Each row of a before or after table is a point. One or more steps were done to the points. Then noise was added and the rows were shuffled. The steps act on how far a point lies along the listed directions, d1 being the first. Name the steps. A step turns or swaps two directions, mirrors them in a line or flattens them onto one, adds a multiple of one to another, or multiplies one. Angles are multiples of 10 degrees, from the lower direction toward the higher: turns from -170 to 170, lines from 10 to 170 but not 90. Use the fewest steps. Two steps may share a direction if one is a turn and the other turns, adds or multiplies; they go together, in the order done. Otherwise the lowest direction goes first.

Directions:
(1): [-20 -56]
(2): [-56  20]
Before, 13 rows:
[[ 18  13]
 [-13  10]
 [ -3  23]
 [ 35   6]
 [ 10  18]
 [  3  23]
 [-15 -17]
 [ 26   5]
 [  3  18]
 [  9   2]
 [ -9  11]
 [-15 -29]
 [  8  14]]
After:
[[ -6  19]
 [  3  43]
 [ 16  37]
 [ 11  46]
 [-11  13]
 [ 32  19]
 [-20 -37]
 [ 39  20]
 [ 24  30]
 [ 13  26]
 [  7  35]
 [-26 -60]
 [ 11   7]]
Steps: multiply d1 by 2

Directions:
(1): [-7 60  8]
(2): [-12  -9  59]
(3): [59  5 13]
Before:
[[ -9   8  22]
 [ -9   3  24]
 [ -5  -5 -14]
 [-18   5  12]
 [  2   9  11]
 [  2  -4 -10]
 [ -8  -1  16]
 [ -4  -1 -13]
 [ -9  11  16]
 [ -3  -6  -3]
 [ -2  19  15]
 [ -4 -15 -12]]
After:
[[-11  -5  41]
 [  6   9  26]
 [ 10  18  36]
 [  1  -3 -25]
 [ -7   4  55]
 [-17   3  35]
 [ -6  -3 -33]
 [-12 -14 -27]
 [ -7  -6  -6]
 [ -4   8  40]
 [-11  -3  61]
 [ -2   2 -30]]
Steps: add 0.7 times d1 to d3; multiply d2 by 2.5

Directions:
(1): [ -6 -55   5 -28]
(2): [-59  14   0 -13]
(3): [-17 -25 -17  52]
(4): [  4   2 -60 -17]
Before, 8 rows:
[[  8  -9  -3  17]
 [ 12 -10  16   3]
 [-10   8  -5   3]
 [-11 -14 -12  -1]
 [ 19   0  -4 -16]
 [ -2  -4  12  10]
 [ 20 -24 -12 -20]
 [ 24  13  -2   2]]
After (8 x 4):
[[ 41  -6   6  -7]
 [ 37 -16  -5  25]
 [-29  15   1  -8]
 [  5   0   2  -7]
 [ 40 -16   1   9]
 [ 59   1  -2  23]
 [-22  -8   3 -17]
 [ 51 -41  -3  17]]
Steps: mirror d1 and d3 in the line at 10 degrees; multiply d2 by 3; multiply d4 by 0

Directions:
(1): [-51   4  32 -36  34 -33]
(2): [ 60  29  25  -9  12 -44]
(3): [ -8  58   5 -38 -39  27]
Before:
[[-34 -16   3 -10  22 -10]
 [ 13  -4  -9  12  -6  24]
 [  0   1   8 -11   8  -4]
 [-22  -8   5  11   7  -6]
 [ 13   1  -1  -1  -5  -6]
 [ 24  -8  -5  13   3  -4]
 [-24   2 -14  -9 -10  27]
 [ -6  -9  -7  22   6   5]
 [  6 -11   4  10   6   0]
 [-60 -23  -8 -19   9  14]
 [-10 -21   4   5  21 -14]]
After, 11 rows:
[[ -6   0   4 -12   2  -7]
 [  9  -5  10   3   9  -6]
 [ -8 -10  -4  -1   4   9]
 [  9 -22  -7  17  14  -6]
 [ 16   8   2  16   5  -9]
 [  2   2  12  -7  17 -19]
 [  8  -9  -4  25  -4   1]
 [ 11 -28 -24  26   0   9]
 [ 19  18  17 -12   6   0]
 [ 35 -20 -35  25 -23  31]
 [ 21  15 -15  -3 -18  23]]
Steps: turn d1 and d2 by -110 degrees; turn d2 and d3 by 30 degrees

Directions:
(1): [-6 15 12 25 34 19 51 -3]
(2): [-35 -22 -35  10  38  -1 -20 -14]
(3): [-24 -24  -4   4  -9  -7  16  60]
(4): [ -8  -9 -35  16 -41 -10  32 -25]
(5): [-26  23  22  49 -15 -14 -23  -1]
(6): [ 26 -38  20  18  15 -44   7  -9]
Before (9 x 8):
[[ 27 -32 -12 -22  22 -12  31  18]
 [-22  13  -4  15  13  23   4  -5]
 [ 48 -35  -7 -39  -1   3  45  16]
 [  2  16  23 -10  28  18   5   5]
 [ 46 -26  19  -5  21 -24   4   5]
 [-17  26   8   4   5  15 -19 -16]
 [ 16 -12   6   4 -44 -22  16   8]
 [ 22  -7   6 -19  30  -3 -24 -10]
 [-25   6   3  -7 -25   0   4  29]]
After:
[[ 32 -11  15  31  -8 -36   4 -23]
 [ -1   6 -15 -28   8  23   4 -14]
 [-13   3 -12  -2  18  27  13  -1]
 [ 15  -9  31  -3 -18 -16  -5  36]
 [ -1  15  -5   5  -6  10  26 -30]
 [-23   2  -5 -12 -27   1  11  26]
 [ -7   9  16  53  -5 -33  -3  -6]
 [ 13   1 -10   8  -2 -13 -13 -42]
 [  2  22  45  61 -24 -23 -13  -3]]
Steps: turn d3 and d4 by 150 degrees; turn d3 and d5 by -160 degrees

Directions:
(1): [ 35  25  12  -7  33  10   5 -16  47]
(2): [ -2 -31  16  17  21 -19 -18  50  25]
(3): [-47  31 -13  26  16 -26 -17 -18  16]
(4): [ 28  19 -60  16   1  -4   0  27  -4]
(5): [ 34 -17  11  43  -5 -34   3 -31 -12]
Before, 13 rows:
[[-11   1  24  21  30 -29 -20  33  33]
 [ -1 -23  -3  23  22 -27   0  40  37]
 [ 59  -9  12 -13 -11  41  28   0  -2]
 [ -1 -40  48  17  11 -31 -13  22  20]
 [-49  -7  14  10  -8  -8 -15  20 -25]
 [  6 -44  31  12   4 -35 -15  16   4]
 [ 45 -10   7   7 -24  -1  23 -24 -45]
 [ 31   3  -7 -15 -15  25  41  -8  14]
 [ 43  22  25   1  -7  -1  30 -26   3]
 [ 25   0 -15  -6   6   3   1  -1  -4]
 [ 37 -14  -1   4  -6  -3   6 -27 -22]
 [ 31   8  16 -21 -17   5   3 -33  -8]
 [ -8 -53  25  56   3 -48 -28  25  22]]
After:
[[-19 -44  47  47   8 -44 -26   2  31]
 [ 28  -8  -9 -17 -25  23  42  -2  -2]
 [-51  11  -6  18   8 -11 -19  31  -7]
 [ 30 -15 -12   7  -9  -5   3 -18 -30]
 [ 30  -9 -12  11 -27  -6  17  -8 -54]
 [  6 -41  31  24  13 -34 -17  36  21]
 [  1 -38  22  16   7 -36 -21  22   6]
 [ 61  11   0  10 -15  -6  28  -4 -10]
 [ 14  -5   4 -15  -2   6   4 -18 -12]
 [ -4  -6  50  11  29 -23 -13  14  35]
 [ 44   5 -21  -9 -17  -2  -2   1 -13]
 [-20 -31  47   3  13 -17   8   0  33]
 [ 44 -22   3 -15 -30  37  25  14 -25]]
Steps: turn d1 and d3 by -30 degrees; add 0.3 times d1 to d5; mirror d2 and d4 in the line at 160 degrees

Directions:
(1): [ -3 -35  11  10 -38  60 -14 -16  22 -29 -13]
(2): [-17  19  -3 -13 -57  -6  -9 -17 -11  54 -29]
(3): [ 13  -7 -18  -5  17 -18 -45 -30 -38 -30 -44]
(4): [-37 -36  -8 -10  37  25 -11  38  -8  35 -27]
(5): [-35  26 -29  -3 -16  13 -45  22 -18 -17  45]
Before (9 x 11):
[[-18 -25   7  16  17  17  26   9  33   8  -2]
 [ -3  11   0  13 -36  11 -15   2   8 -11  38]
 [-20  10 -21 -11  16 -16 -24  15 -17  -1   2]
 [-14 -13  -3  -5   2  13  -6  -2   5  -9   0]
 [ 10  -5  16  18  25  12  29   4  31 -23  33]
 [  6 -25   4 -13  60 -11  11   9 -10   9 -21]
 [  2  -4   4  -2   3  -5  24  21  17  32  -5]
 [  9  -6 -11   0 -19  -1 -10 -20 -11 -28  -7]
 [ 10  -5  19  13 -15  -4  11 -15  12   8 -29]]
After (9 x 11):
[[  0  10  -4   1   8 -23 -17 -28 -22  10 -34]
 [ -2   6  -4  -7 -13  -9  -2 -20  -2 -10   5]
 [ 15 -24   7   3   7  13   9   4  18 -18 -12]
 [ -6  11 -10  -3  -9 -21  21  11  -5  17  16]
 [-23  -7 -16  -8 -17  19 -30   1  -2 -12  -5]
 [  7   0   0  14  -6 -10   4 -35  15 -18 -14]
 [  3  13 -23   5  25 -32 -45  -1 -39 -21   8]
 [ 10   2  25  18  12 -11  43  13  29  12  10]
 [ -1 -25  25  -9 -41  37  23 -14  28  30 -14]]
Steps: turn d1 and d4 by -120 degrees; turn d2 and d3 by -150 degrees; add 1 times d5 to d3

Directions:
(1): [ 26  -9 -21 -40  -4  -2 -14  -6 -33   2  46  16]
(2): [  7   9 -16  17  -5 -31  14  60 -18  21  -5  17]
(3): [  6  34   6  26  43  14  28 -17 -37  -3  12   6]
Before (12 x 12):
[[ -2  -2   0  10   6  -9   6  14  -8  -5   6  10]
 [ -9  -7  13   9 -13   2  -9  -3  15  13  -5  -7]
 [ -1 -21  13  -4  -3   4  -8  -5  20  -1  -3   0]
 [ -3   1  14  13   6  23   3 -32  12 -10  -4  -7]
 [ -5  -6  -4   3  -7  -6  -1   8  19   1  -6  -5]
 [-15 -29  10 -14 -33  10 -30 -14  60 -10 -35 -25]
 [ -9  12  22  32  11  -1  22  16   9   0 -26   3]
 [  0   3   4  13   7   5  11   8  -5   4   0  -7]
 [ 14   7 -13   5  11 -12  12   1 -16  -1  18   9]
 [ 12   0 -12 -13   1 -13  -6   9 -16   2  15  14]
 [-18  -3  11   0  -4  14  -5 -24  28  -7 -16 -20]
 [-13  10   8  22   8   1  13  11   7  10 -32  -9]]
After:
[[ 20 -14  -7 -28 -13 -11  -6  18 -14   0  24  19]
 [ -9 -35   4 -29 -39   7 -36 -15  55 -10 -22 -20]
 [ -1 -20  15  -2  -3   5  -8  -7  19   3  -4   0]
 [  8  14  -7  17  16 -10  18   4 -12  -4   7   4]
 [ -5 -15   1 -27 -16  10 -17 -21  19  -5   7 -12]
 [ -2  -9  -8  -5  -9  -7  -7   8  17   1   1  -4]
 [ 11 -11   2 -14  -4  20  -8 -32   1 -10  17   2]
 [  7  -5  -5  -3   0   4   3   8 -11   5  13  -2]
 [ -2 -12   9  -1 -18   2 -16  -2   9  15   7  -2]
 [ 11 -14 -15 -30 -13  -8 -13  13 -13  14  13   5]
 [ -5  15   4  23  15  -6  10   9  -1   1 -15   5]
 [ -2  -2  -3   8   4  -7   4  15 -10  -4   5  12]]
Steps: mirror d1 and d3 in the line at 70 degrees

Directions:
(1): [-35 -21   9  27  35  37  12  -9 -16 -16 -11   0   8 -41]
(2): [ 28   9  18  17  -2  50  -8  27  -8  11  39 -30 -12   9]
(3): [  1  30  -6   6  35  -8 -54 -36   8 -24   9 -18  -7   3]
(4): [  8 -23 -14 -20 -10  28 -16   7   9 -38  -8  -3  56  23]
(5): [ 11  -7 -12  60   5  -8   7   5  -2 -24  10  40  -6  36]
Before, 9 rows:
[[ -2  -5   8 -13  31  40   6   3 -15  -2   7 -24  21 -27]
 [ -9   4   6  24   5  -7  11   3  -8  -3   3  10 -28  -8]
 [ 27  -1  -1  -7 -31 -16  11  12  12  29   0   9 -15   2]
 [ -4   7  -5  25 -18 -45  26   5  -2  15  -7  39 -21  14]
 [  2 -11  30   5  15  60 -14  12  -6 -11  21 -33   9  -5]
 [-12  21   1  19  21 -25 -15  -7  -3  10   2  14 -29  -3]
 [  3  -4 -17 -17 -13 -13  -6  11   2  -8  -1  -1  19   2]
 [ 12  25   0  36   4 -29  10  -2   3   4  12  23 -31  25]
 [  7  20  12   5  -3  -2  -3  19   5  28  12 -12 -24 -14]]
After, 9 rows:
[[ -1  -6 -17  11  -1  -9   2   9  -2 -11   1  10  10  -1]
 [ 20   8  26 -21  -8  29 -21  15   1  12  27 -40  -4  10]
 [-21 -12   0  22  -3  -8  25   2 -10   1 -17  26  -1 -11]
 [ -8   2   6  -8  -3  -1   2   2  -2   1  -3  -7 -12 -12]
 [-18  13  -2   1  19 -17 -19  -8  -1   0  -6   8  -8  -5]
 [ 24  17   2 -37   0   5  -2   8  -2  16  16 -27   7   2]
 [ 11  10   6  22   1   9  -3  22   2   8  12   0 -10  -2]
 [-12   9   5  21  22   4   8 -11  -5  -8  -2   7  -6  -8]
 [ 13 -19  -2  37  -7  12  21  12   0   4   0  24  -7  -2]]
Steps: multiply d5 by 0.4; turn d1 and d5 by -110 degrees; add -0.3 times d3 to d2; multiply d4 by 0.4
